Each row is a point. Each copy is the shape, with its points in the same order, turned, moved and blurred by noise. Some copies are also mirrored. Which?

Shape (6 x 3):
[[-15  36  26]
 [-31  10  23]
 [ 14 -32   6]
 [ 45   9  -3]
 [  4 -32 -46]
 [-21  49  31]]
Copy 1 (6 x 3):
[[ 20  39  -3]
 [ -6  27  -6]
 [-19 -20  23]
 [ 35 -30  32]
 [ -9 -55 -10]
 [ 27  46  -3]]
Copy 1 is: only turned
Copy 2, 6 rows:
[[ -3 -37  42]
 [-21 -15  47]
 [  9  35  29]
 [ 42   0   3]
 [-16  39 -18]
 [ -5 -54  47]]
Copy 2 is: mirrored
Copy 3, 6 rows:
[[-41 -13  42]
 [-29 -37  26]
 [ 26 -12   9]
 [ 10  34  26]
 [ 11   4 -41]
 [-54 -15  52]]
Copy 3 is: only turned
Copy 4, 6 rows:
[[ 10  30 -11]
 [ 18   3 -14]
 [ 24 -27  35]
 [ -4  16  60]
 [-20 -50  36]
 [  3  43 -17]]
Copy 4 is: mirrored

Shape (12 x 6):
[[  7   2   9  10  13  -2]
 [ 40 -31  -8 -20  22 -10]
 [-36 -24  20 -27  -7 -21]
 [-49   7 -10  -9 -24  -4]
 [-37 -15   1 -18   1 -11]
 [ 24 -51   3 -15  10  -6]
 [ 31 -15  12  15   8  14]
 [ 60 -17  10   3  10 -21]
 [ 19  10  -9   7  15   0]
 [  0   9   6  15  23  -5]
 [ -2  26   6  11  -6   5]
 [ -4  14   8 -26   8  11]]
Copy 1, 12 rows:
[[ -1  -4   0 -10   6 -19]
 [ 38 -10  17  10  10  27]
 [-23 -19 -36   0  42  15]
 [-50   9 -36 -10   9  12]
 [-17  -1 -37  -5  23  12]
 [ 23  -4  13  19  36  20]
 [ 13  -5  22  15  12 -22]
 [ 35 -29  43  -7  13   4]
 [ 11  -1   5 -14  -9  -9]
 [  7  -2  -4 -14   0 -23]
 [-24  -4  -2 -15 -10 -23]
 [ -4 -19 -24   6 -14  -2]]
Copy 1 is: mirrored
Copy 2 (12 x 6):
[[-20  -4   7  -3   6   2]
 [-13  -5 -12 -21  41  41]
 [  2  -5 -57  -1   1 -16]
 [ 21  22 -27   8 -29 -21]
 [  1   8 -40 -10 -10 -10]
 [ -8 -24 -28 -17  24  41]
 [-14 -28  17  -5  13  22]
 [-25 -16   7  12  50  39]
 [-14   9  18  -6  11  13]
 [-29   5   8  -6  -1  -2]
 [ -4   7  19  10  -2 -14]
 [  7   4  -1 -19  15 -19]]
Copy 2 is: only turned
Copy 3, 12 rows:
[[  7 -14  -1 -13  10  -1]
 [-27 -17  -7 -43  -1 -34]
 [-46 -13  -6  24  26   5]
 [-12   8   2  50   5   3]
 [-28  -6 -13  31  15  -6]
 [-41 -38  -3 -24   2 -28]
 [  6 -36   5 -27  -3  -6]
 [ -9 -21  21 -58  13 -22]
 [ 16  -2   0 -20   0 -12]
 [ 17 -11 -10  -8  18  -3]
 [ 19   1   9   5   3  15]
 [-11   6 -14  -5  -9  15]]
Copy 3 is: only turned
Copy 4:
[[ 21   7 -13   1   3   1]
 [-21  -9 -59   8   2 -11]
 [-28   5  24  27 -20  10]
 [  1 -26  37   3 -10  21]
 [ -6 -18  16  21 -11  12]
 [-24   4 -40  15 -24  -9]
 [ 21  19 -38 -15  -8  -3]
 [ -4  10 -49 -15   3 -39]
 [ 19 -16 -28  -7  18  -6]
 [ 23   2 -13   8   9  -4]
 [ 22  -8   2 -18  15   2]
 [ -7   0  -5  -9  19  24]]
Copy 4 is: mirrored

Shape (12 x 9):
[[-11  -3 -30  -8  -3 -16  15  -6  16]
 [-34   5 -10  25   2  -4 -11 -24   7]
 [-11 -17  10   3  -9   1 -13  -8  20]
 [-16  38  16  -2   2 -11 -21 -29   3]
 [-22  24 -15   0   8   0   6 -15  35]
 [ 16 -14 -23   8 -23  18   3 -16   0]
 [  0  19  -1 -19  18  35 -21  30 -27]
 [ 11 -21  16  16 -36  42  25  19 -19]
 [ 33 -24 -13   8   5  38  18  17   8]
 [ 34 -20  -5  21 -24  16  11  35 -11]
 [ -2   7 -30  21 -17  -1  -3  -4  34]
 [-13  21  21  10  21  -2  -7 -13 -17]]
Copy 1 (12 x 9):
[[-15   1 -33  16   4   6  10 -11  -3]
 [ -6  18 -16 -10  34   5 -24  -2   0]
 [  4 -12  -1  -4  12   5  -7 -23  13]
 [ 14  19   3 -21  44  -9  14   2 -14]
 [ 16  22 -25   4  22  14  14   1   5]
 [ -1   0  -6  26  -3   1 -18 -40 -22]
 [ 28  13   4  -4 -35 -46 -11  15  -8]
 [ -9  20  34  19 -34 -16 -22 -50   7]
 [ 16   0  12  44 -38   8 -18 -18   0]
 [-15  -1  26  13 -50   3 -18 -25 -16]
 [  1  10 -23  -1   2  33  -7 -24 -17]
 [  3  18  20  -6  24 -19  -4  20  -4]]
Copy 1 is: mirrored
Copy 2:
[[-15   7   0   2 -33  -4   5   8  11]
 [  5  40  -6   9 -16   3  -5 -12 -22]
 [ -3  18 -10   9   9  -1   3 -21  10]
 [ 31  19 -17  -1 -13  31 -22  -2  -3]
 [-13  37  -5  -7 -14  14  -5  12  10]
 [ -8   2 -35  25   0 -28  17  12  -1]
 [  5 -19   6  13  40   1 -36  31 -29]
 [ 20 -13  -7   2  45 -49  39   5  -3]
 [-34 -11 -26  -2  34 -27  17  12  -7]
 [-10 -26 -15  -8  23 -53  10  -6  -8]
 [-21  30 -20  -2 -14 -28  -8   3  10]
 [ 22   6  -8  -5   8  23 -11   0 -25]]
Copy 2 is: only turned
Copy 3 (12 x 9):
[[ -9 -27 -13  26 -17 -11   9  -9  22]
 [ -4 -28   1  21  11   6   3 -19 -26]
 [ -2 -24   5   6  13  20 -16  -4  17]
 [  6  -2  24  -6  -8  15   9 -41 -19]
 [-19 -21 -17   8  -1 -10   1 -40   5]
 [-15   2 -20  20 -19  22  -1  19  14]
 [ 23  37 -20 -24  -4  -5  -7  12  -4]
 [-18  23  -7  18 -19  19 -60  34  15]
 [-31  -3 -28 -14 -14   9 -21  42  27]
 [-20  23   7  16  -4  -1 -23  48  27]
 [-40  -9 -12  35   9   0  14 -12  10]
 [ 12 -12  17 -17  -5   4 -11  -6 -33]]
Copy 3 is: only turned

Shape:
[[  0  -2  12  -2 -28   6 -25 -20   1   5  -7]
 [-10 -15  11 -17  41 -30 -25 -22  -6 -16   1]
 [-17   8  27  15  17   2   5   4  12  -6  19]
 [ 13  15  10  20 -11 -18   6  20  20  -3   4]
 [  3  19  -5   9  -1  -2  -4 -19   4   6 -10]
 [ -8  15  18 -22  20   2  29  21 -22  -1   1]
 [  4  -9  -7   3  10   5 -11 -24  12  11  21]
 [ -7  -1 -22   0  -3  11   0  -5 -11  -2   2]
 [ 15  17   3 -14 -18  18 -12 -25  13 -17   2]
 [ 12  10   0 -14 -16 -33  31 -13   9   6 -13]
 [  4   3  34  15  -9  34 -11 -14 -32 -19  17]
 [  3 -32  -5   1  23   7   5 -18  10  11 -14]
 [ -9   9  16 -27  -9 -40  31  -8  13 -19 -13]
 [ -1   5  -4  -2   2   6  12 -12   1  -6  -4]]
Copy 1 (14 x 11):
[[ 13  -5 -24 -19  12   9  10  12   6 -13  -1]
 [-25  -8  15  23  28   0  37  13  -4   5 -27]
 [-17   7  -7   1  -9  21  33 -31   6   4 -10]
 [ 15   8   0  -3 -22 -10  10 -37   0 -14 -13]
 [ -5   2 -10 -15  -1  -3   5  -6 -20  -4   1]
 [-16  33  25   7 -26  33   7  -4   1   8 -16]
 [ -8 -21  -7   8  14  19  15 -10 -13 -12  14]
 [-17  -3   4  -6   4  11  -9  -2   5  -5  13]
 [  3  12 -36   7   6   4  -3   6  -3 -18   7]
 [ -3   0   7  -6 -29  -3  -5   5 -24 -35 -31]
 [  1   7 -28  -2 -16  22  28  14  29  17  23]
 [-14 -33   3   8   8  24  -5  -5 -10   9 -16]
 [-21  15   2   3 -23  -4   4   5  -5 -35 -53]
 [-16   0  -7  -2  -8  11  -5  -2  -7  -4  -3]]
Copy 1 is: mirrored
Copy 2:
[[  3 -24 -13  -4 -10 -14  23 -11  -6  12  14]
 [  7 -21  -7  18  -8   0 -49 -26   7  20 -13]
 [-34  -6  13  15   1  13  -7   1  16  22   5]
 [-24  -8  18  -3 -13   5  -1  34  -9   1   5]
 [ -2   4   6   1   1  -8   9   0 -14  16 -10]
 [  8  -8  21 -10   9  36  -5  15  29  39 -12]
 [ -7   6 -13  13  21  -7  -8  -9  -2   5  14]
 [ 16  11  -5   7   1  16  12  -5   6   1  -5]
 [  9 -17   3   9   3  11  19 -12 -32  19  17]
 [  5 -25   6 -24  18   8  -7  26 -21   1 -25]
 [ -2 -13 -19  35  -7  15  33   5  15  47  17]
 [ 15 -14   9  25  27 -15  -7  -7  16  -7  -6]
 [ -6 -45  10 -21   3  28 -17   8 -14   7 -33]
 [  5  -5   7   9  12  11   8   1  -4  10  -7]]
Copy 2 is: only turned
Copy 3 (14 x 11):
[[  8  12  18 -22 -15  32  -7   8  -2  11  -8]
 [-28  12  25  -3  36   2 -40 -11 -20  22  -5]
 [-29  12   3  25  12  19   2  -6  13  -5 -16]
 [-18   0  23  21  -7  18  24  14   0 -11  13]
 [  0  10  27  -3  -3  15  11 -22  -4   6   2]
 [-15   9 -12  30  -3 -27   2  -3  12  28   0]
 [  4   0   8  -1   8  23 -23 -24   0 -13   2]
 [ -4   6  -6 -19  -8   0   0 -17  -4  -3   8]
 [  8  18  31 -21 -12  12  -8   0  26  -2   3]
 [  2 -18  23   5   4   9  17   3   7  34  32]
 [ -4  60 -13  -4 -13  22 -14   3  13   3  -7]
 [ 20  -2  -1  -3  37   6  -7 -15 -15   1  -4]
 [-23 -15  22   1  21   2  14  14  17  46  19]
 [  0   9   9  -5   6   1   8 -12   9   6   8]]
Copy 3 is: only turned
